Each row is a point. To make a cloud, some directions were put in groups of two or more. Within a group, all points are equally far from the middle, so they leave a hole (a ring in 2 directions, a hollow ball in 3). The other directions are filled evenly. Then the cloud was stretched, turned, moved and blurred a little. Count the holes, and give their numbers of directions, smallest first.
In the rows, zero is written as 128.

Cloud (22 x 3):
[[118  86 135]
 [128  91 173]
 [134 189 128]
 [ 65 115 129]
 [ 68 165 154]
 [ 60 134 150]
 [163 103 139]
 [ 60 145 185]
 [ 88  97 174]
 [134 196 194]
 [118 188 107]
 [ 69 103  68]
 [168 178 189]
 [119  87 145]
 [181 134  84]
 [133 187 105]
 [156  93  89]
 [ 73 104 135]
 [ 90 181 113]
 [112 190 135]
 [179 154 135]
 [136 192 154]]
Holes: 1 (2)

Cloud (27 x 4):
[[116 208 113  94]
 [ 68 153 155 162]
 [118 164 204 154]
 [105 101 180 146]
 [115 122 185  59]
 [119 108 178  46]
 [ 66 160 155  80]
 [119 141 203 134]
 [174 149 183 129]
 [137 125  83  67]
 [ 92 196 176 152]
 [ 70 166 157 158]
 [ 97 128  99 132]
 [136 210 124  63]
 [153  97 163  62]
 [177 132 121  58]
 [158  96 121 103]
 [182 131 161 107]
 [105  93 168 156]
 [102  93 108  74]
 [109 209 124 140]
 [ 65 137 133 105]
 [ 77 167 103 103]
 [140 196 106 110]
 [131  86 162  90]
 [133 160  83  77]
 [131 150 200 117]]
Holes: 1 (3)

Cloud (29 x 4):
[[110 145  79 127]
 [ 88 166 162 149]
 [146 145  79 179]
 [197 133 138 191]
 [132 136 101 206]
 [191 123 180 169]
 [156 107 200 105]
 [170 106 200 132]
 [136  89 194 120]
 [153  95 139  63]
 [118  77 174 147]
 [141 184 170 118]
 [209  96 140 169]
 [185 119 144  69]
 [189  67 115 140]
 [173 150 196 140]
 [138 164 165 185]
 [176 156 178  89]
 [160 166 185 157]
 [ 89 163 162 154]
 [ 98  84 133 181]
 [ 92 137  94 104]
 [ 90 157 161 167]
 [112 102  81 179]
 [113  92 111  76]
 [117 131 109 206]
 [173 134 200 117]
 [169 128 186  80]
 [147 184 141 104]]
Holes: 2 (2, 2)

Cloud (49 x 6):
[[124  60 137 197  68 146]
 [186 102 164 135  73 146]
 [ 93 179 127 169 130 123]
 [206  64 171  94 155 157]
 [136  68 130 133 176 120]
 [196  77 120 188 112 141]
 [121 133  58 182  71 145]
 [123 136 199 147  54 150]
 [175  85 145 198 113 155]
 [166 110 178 162 131  91]
 [153 109  99 194 100  96]
 [144 104  42 189 196 175]
 [ 83  69 159 129  54 138]
 [135 138 116 107 109  92]
 [150 146 169  96 117 170]
 [ 69  74 124 110 159  83]
 [110 103 186 138 162 112]
 [123 137 117 142 148  62]
 [168 130  75 203 168 170]
 [100 102 227  86 118  97]
 [ 68 148 137 203 134  93]
 [145  61 155 203  77 140]
 [ 94 102 118 162 113 193]
 [143  88 160 175 148 145]
 [166  99 151 134 142 134]
 [137 134  93 146  85 120]
 [125 102 102 160  87 102]
 [131  92 118 151  70 176]
 [182  93 116 150  38 114]
 [130  43 127 175 138 224]
 [109  94  82  73 113  90]
 [191 157  79 117 118 181]
 [186 113 198  90 160 169]
 [167 169 180 147  99 174]
 [106  71 155  76 116 139]
 [ 96  84 193  89 166 119]
 [134  78 160 152 158 100]
 [115  74 136 131 119 124]
 [ 80  65  95 126  74 156]
 [175 163 186 132 104 152]
 [124  69  93 191 159 153]
 [145  96 102 116 164 145]
 [178 161  92 140  69 122]
 [181  90 112 229 163 186]
 [121  67 154 118 158 109]
 [ 94 103 129 167 197 172]
 [ 86  80 143 145 154  71]
 [169  89 174 154 131 152]
 [ 88 144 134 219  87 141]]
Holes: 0

Cloud (72 x 8):
[[111 137 166 112 139  70 132 197]
 [124 152 194  68  98 179 109  90]
 [ 79  87 136  94 136 139  65 118]
 [119  97 146  73 169 174  91 110]
 [129 133 124  76 141 214 129  38]
 [140 132  90  94 123 198 121 147]
 [ 95 179  96 160 129 146 150  67]
 [ 98 155 117 119 187  58 119 116]
 [112  82 131 114 120 192 213  83]
 [124  90 105  98  86 138  97  92]
 [117 199 147  65 177 128 110 115]
 [ 78 119 181  88 130 103 156 132]
 [146  85 168 101 132 127 179  94]
 [144 188 163 165 157 108 129  87]
 [ 92 162 147  76 104 104 170 119]
 [ 52  87 142  71 112 159 156 114]
 [132 144 160  65 131 201 103  50]
 [ 59 132 172 154 118 129  97 135]
 [ 64 136 185 129 105 121 102  97]
 [109 153 124  68  94 168  88  83]
 [145 105 115  95 162 147 170  83]
 [ 81 104 127 110 111 189 158 170]
 [ 90 144  82 162 152  91 162 177]
 [115 107 100 156  95 161 169  91]
 [ 98 132 159  82 185 112 177 115]
 [177 137 177  96 167 146 161  87]
 [ 71 161 117 107 123 123 179  99]
 [ 88 159 182 155 139 105 176 170]
 [142 124 156 154 168 201 110 106]
 [149  90 146 108 150 113 167  96]
 [118 105 157 175 185 176 136  92]
 [ 96 177  88 117 140  88 137  81]
 [139  94 177 125 183 180 118  71]
 [ 99  93  96 141  73 190 126  98]
 [100  94 118  97  69 170  98  51]
 [123 179 197 117 128 193  99  92]
 [114  72 109 120 123 144 140  35]
 [ 98 147 169 126 101  96 123  79]
 [ 84 167 119  88 173 127 165  96]
 [126 228 112 181 163 107 128 126]
 [103 112  73 131 178 190 114  95]
 [145 211 115 169 153 154 100 113]
 [121 165 109  78  76 152 130 124]
 [ 42 162 128 128 115 220  91  92]
 [ 71 119 104  83 122 106 124 150]
 [161 126 117  86 157 144 191 105]
 [ 41 138 128 166 107 154  95 135]
 [104 103  62 128 170  83 128 117]
 [109 132  74 131  68 157 104 104]
 [126  95 119  65 113 135 151 167]
 [116  74 175  98 122 171  98 118]
 [ 81 108 150 181 146 129 158 139]
 [117 164 152  50  96 168 117 104]
 [ 97 198 106 167 129 118 164 111]
 [151 178 144  79 148 121 177  87]
 [128 127  90  94  95 190 111 118]
 [156 171 199 125 159 162 145  75]
 [ 74 137 173 165 156 139 186 137]
 [ 85 111 171 128 149  86 142 132]
 [133  94 191 144  98 160 155 133]
 [105 100 182 141 168 106 160 128]
 [124 196 168  62 123 119 104 154]
 [152 154 155 135 193 156 124 179]
 [102 185 146 144 122 160 201  95]
 [119 157 167  57  84 149 130 110]
 [148 100 153 146 111  96 125 132]
 [130 149 175 125 113 249 134  97]
 [150 106 161  80 162 187 147  49]
 [114 106  75 151 133 167 138  41]
 [ 86 136 158 135 134 109  82 170]
 [ 94 179 173 116 149 159  64  91]
 [ 84 134 158 146 165  73 127 111]]
Holes: 3 (2, 2, 2)

Cloud (88 x 9):
[[132 136 220 187  97 161 137 114 156]
 [121 160 117 140  66 166  68 162 101]
 [117 102  89 148  78 123 235  95 105]
 [140 131 126 188 136 117 119 125 103]
 [179 129 180 153  50  99 139 131  97]
 [131 105 171  49 119 112 119  74 106]
 [115 168 217  61  80 112 115 170 149]
 [ 90 153 225  53 151  48 125 189 147]
 [172 165 138  60 111 130  89 128  59]
 [162 190 117  66 126  92 112 171 111]
 [ 77 136 153 120 151  82 212  92 137]
 [175 111 175  38  99 119 140 150 121]
 [ 98  94 171 157 138 191 172 133 105]
 [146 158 192 126  99 120 100 138 181]
 [123 179 182 144 163  65 124 193  52]
 [138 209 137 121  73 119 123  96  93]
 [149 167 193 162 138 149 115 152 118]
 [ 83 151 148  31 160  75 125 198 133]
 [105  93 152  93 117 109 188 134  98]
 [146 130 119 161 131 196 127  86  77]
 [144 170 143 131 173  98 132 134  57]
 [ 65 126  76 209 124 167 108  86  97]
 [115 132 199 133  67  78 123 179 141]
 [ 43 152 127 128 132  44 106 126 114]
 [151 185 249  70 120 148  99 140  92]
 [228 108 133 127  59 145 161  69 117]
 [151 173 163 100 155 123 170  78 158]
 [ 76 195 118 116 177 100 154 143 119]
 [136 199 185 108 201 100  83 173 143]
 [127  99 202 139  95 119 154  93 133]
 [159  96 131  77  87 123 199 103 105]
 [158 170 104 112 128 159 182 121  72]
 [104 110 161  82 146  52 150 148 128]
 [101 107  89 118 123  47 131  54 160]
 [154 126 106 196  98 158 139  67 161]
 [104 180 157 123 133  71 155 103 101]
 [ 81 112 247 153 110 107  95 149 113]
 [ 82 115 196  80  85  91 231 104 150]
 [116 102 116 173  77 131 172 105 137]
 [ 74 142  99 154 145 188 153 134 123]
 [ 81  95 188 116 120  71 129  97 168]
 [145  90 166 111 176 132 176 173 168]
 [135 144 172  83 181 131  88 188 142]
 [160 125 168  53 137 129 148 119 169]
 [ 99 123 130 213 111 122 166  89  90]
 [112  93 181 145 101 196 135 137 137]
 [115 163 198 107 148 102 109 179  73]
 [153 111 148  61 132  92 181 148  64]
 [ 82  66 154 103  86 139 177 102  90]
 [116 142  83 105  97  81 111  91 139]
 [106 153  57 163 156 186 104 138 118]
 [ 77 137 119 136 126  97 176 160 152]
 [154 113 162 158  94 192 181 107 146]
 [ 87 134 220  83  76  96  91 218 105]
 [ 84 177 137 123 120 136 147  71  93]
 [ 77 193 176 180 120 172 116 144 123]
 [111 163 233 190  86 170  93 156 103]
 [126 148 218 112 113 119  76 204 179]
 [151 162 135 142  88 113 105 127 134]
 [ 73 163 153  78 156  37 178 207 126]
 [147  97 136 101  91 189 132 141  95]
 [104 114 111 132 147  62 150 126  88]
 [ 46 113 135 122 172 114 166 120  76]
 [143 121 200  74 107  61 155 155 136]
 [113 124 156  77 103 149  56 151 133]
 [154 145 169  49 119  77 165 131 125]
 [103 100 120 137  86 100 149 101 153]
 [134 133 175 148  75 177 162 103 169]
 [135 128 203 112  91 108  94 112  88]
 [143 115  90 134  95 142  65  93 110]
 [ 89 140  73 120 106 113 166 146 125]
 [141 136 199 147  49  93 123 133  88]
 [112 104 232 127  84 103 184 205 138]
 [124 158 179  87 145 131 135  40 107]
 [110 140 195 156 104 178 126 184 124]
 [ 81 175 227  11 124 100 111 204  98]
 [122 141 180 108 128  62 181 165  59]
 [134 166 166 211  99 163 104 150  73]
 [ 82 177 159 217  99 133 124 117 102]
 [ 70 148 166  92 121 112 157 136  70]
 [131 173 143 180  84 193 207 105 160]
 [ 59 121 138 145 138 150 176 101 130]
 [106  76 102 162 146 120 187 136 153]
 [124  82 188 195 110 111 114 114 103]
 [ 75 166 163 173 121 133 154 179  92]
 [102 162 211  91 116 123  65 177  92]
 [ 97 129 203 188 114 145 123 146 105]
 [ 58 183 137 191 137  92 131 123 128]]
Holes: 0

Cloud (90 x 9):
[[139 176 173 180 117 106 134 148 133]
 [ 91 139  58 106 129 161 151 197  87]
 [114  80  95 160  80 178  86 198 171]
 [113 168 143  68  84 173 175  94 170]
 [121 142 170 139  54 119  74 105 166]
 [ 96 200 103 158 127 164  63  95 142]
 [114  74 121 121 177  89  70 129 122]
 [ 92 138 128  79 127  85 206  99 137]
 [123 142 158  46  53 126 137 178 133]
 [167 135  78  96 101 182 150 187  95]
 [170  86  87  55 153 157 106 125 145]
 [160 133  65 187 171 106  98 128 126]
 [ 65 124 142  80 154  86 121 107  87]
 [144 119 109  85  79  59 197 132 150]
 [145  84 115 206 105 156 149  73 149]
 [ 69 159 158  69 172 165  99 177 160]
 [ 72  83 103 133  88 140  63  83 163]
 [ 64 114 113 146 162  92  57  98 145]
 [ 65 194 101 115  85 157  78 124  73]
 [ 89  83 137 198 110 148  90  68 127]
 [202 126  96  70 114 101 169 135 178]
 [108 103 120 129 167 144  94 116  28]
 [136 142 119  69 101 124  58  82 167]
 [151 133 141 183 203 132 127 101 150]
 [149 180  73 141 165  90 101 142 155]
 [165 135  91 163 122 192  92 157 192]
 [160 104 158  43  97 147 172  83 131]
 [144 150 100 198  87 168 151 105 142]
 [168 169 133  59 117 103 142 125 199]
 [148  77  84 138 167 176  47  85 140]
 [127 179  91 110  34 117 164 100 179]
 [ 89 103 117 120  47 192  72 188 173]
 [184 114 116 101 101 174 100 118 213]
 [138  89 135  69 116 183  89 142 187]
 [ 95 153  99 136 139 131 178 186  78]
 [ 77 119 128  91 204 124 137 134 107]
 [ 49 130 103 147 171  66 138 136 125]
 [124 124  99 165 209 109 116 106 133]
 [170 194  83 127 130 124 108 192 146]
 [166 176 147  59 123 107 108 114 174]
 [125 145  81 144  64 124  70 203 215]
 [ 67 111 120 115 138 112  93  99  47]
 [ 64 156 193 148  76 123 112 130 164]
 [110 162  91 156  58  74 151  95 160]
 [131 179 148 116 176 167 151  78 122]
 [ 65  91  92 121 128 151 181 104  96]
 [128  86  86 185 124 161  69 180  88]
 [105  85 153 136 201 184 113 132 127]
 [158 127 129 100 128  96  80  43 155]
 [ 75 100 131 152 125 145 163 223 153]
 [158 171 165 136 110 199 160  89  98]
 [ 66 203 148 148 121 178  92 141 103]
 [ 84 169 126 137 156 175  45 189 176]
 [151 135 121 114 171 178 120 149 202]
 [150 138  68  97 188 113 127 137  98]
 [ 80  72 135 168 114 154 176 152 107]
 [129 111 122  36  97  82 156 146 123]
 [163 139 184 140 146 201 139 125 166]
 [170  63 135  94  82 158 181 170  97]
 [122 115 125  96  87 159  27 160 134]
 [148 141  72  91 154 180  77  87  83]
 [143 160 102 107 106 195 111 206 103]
 [137 149 108 111 134  71  84  93 188]
 [117  88 168 180 132 106 171 153 110]
 [116 155 112 122 180  68 136  89 139]
 [ 78 120 120  91 146  98 105 205  96]
 [134 130 182  71 130 120 139  55 100]
 [139 167  94 179  99 199  88 164 123]
 [138 100  71 159 103 139 180  74 129]
 [ 97 132 139 168 178 171 138 113 170]
 [ 85 188 107 157 163  69 126 149 176]
 [ 76 189 123 116 116  73 131  81 185]
 [ 57 150  94 141 129 131  72  63 160]
 [ 76 117  75 118 103 181  90 212  91]
 [154 186 162 106 145 112 156  69 133]
 [ 77 179 120 100 181 166  57 158 171]
 [144 106 126 124 188  80 141  50  88]
 [136 141  74 144  24  92  98 164 152]
 [ 81 185 114 188  88 130 172 148 145]
 [ 57 144 161 165 117 106  80  94 164]
 [147  85  70 201  83 161  86 147 138]
 [123 198 158 102 129 161 112 204 136]
 [ 63 133 156 125 110 206 121 214 152]
 [ 98 137 124  79  94 191  70 220 153]
 [100 195 130 188 110 135 136 101 149]
 [131 109  40 125 133  99  84  88 139]
 [ 82 103  97 108  93 184  50  97 163]
 [100 140 146  92 105 211  99 210 163]
 [150 161 152 159 117 136  40  84 116]
 [161 126 155  88 190 158  68 111  97]]
Holes: 2 (4, 4)
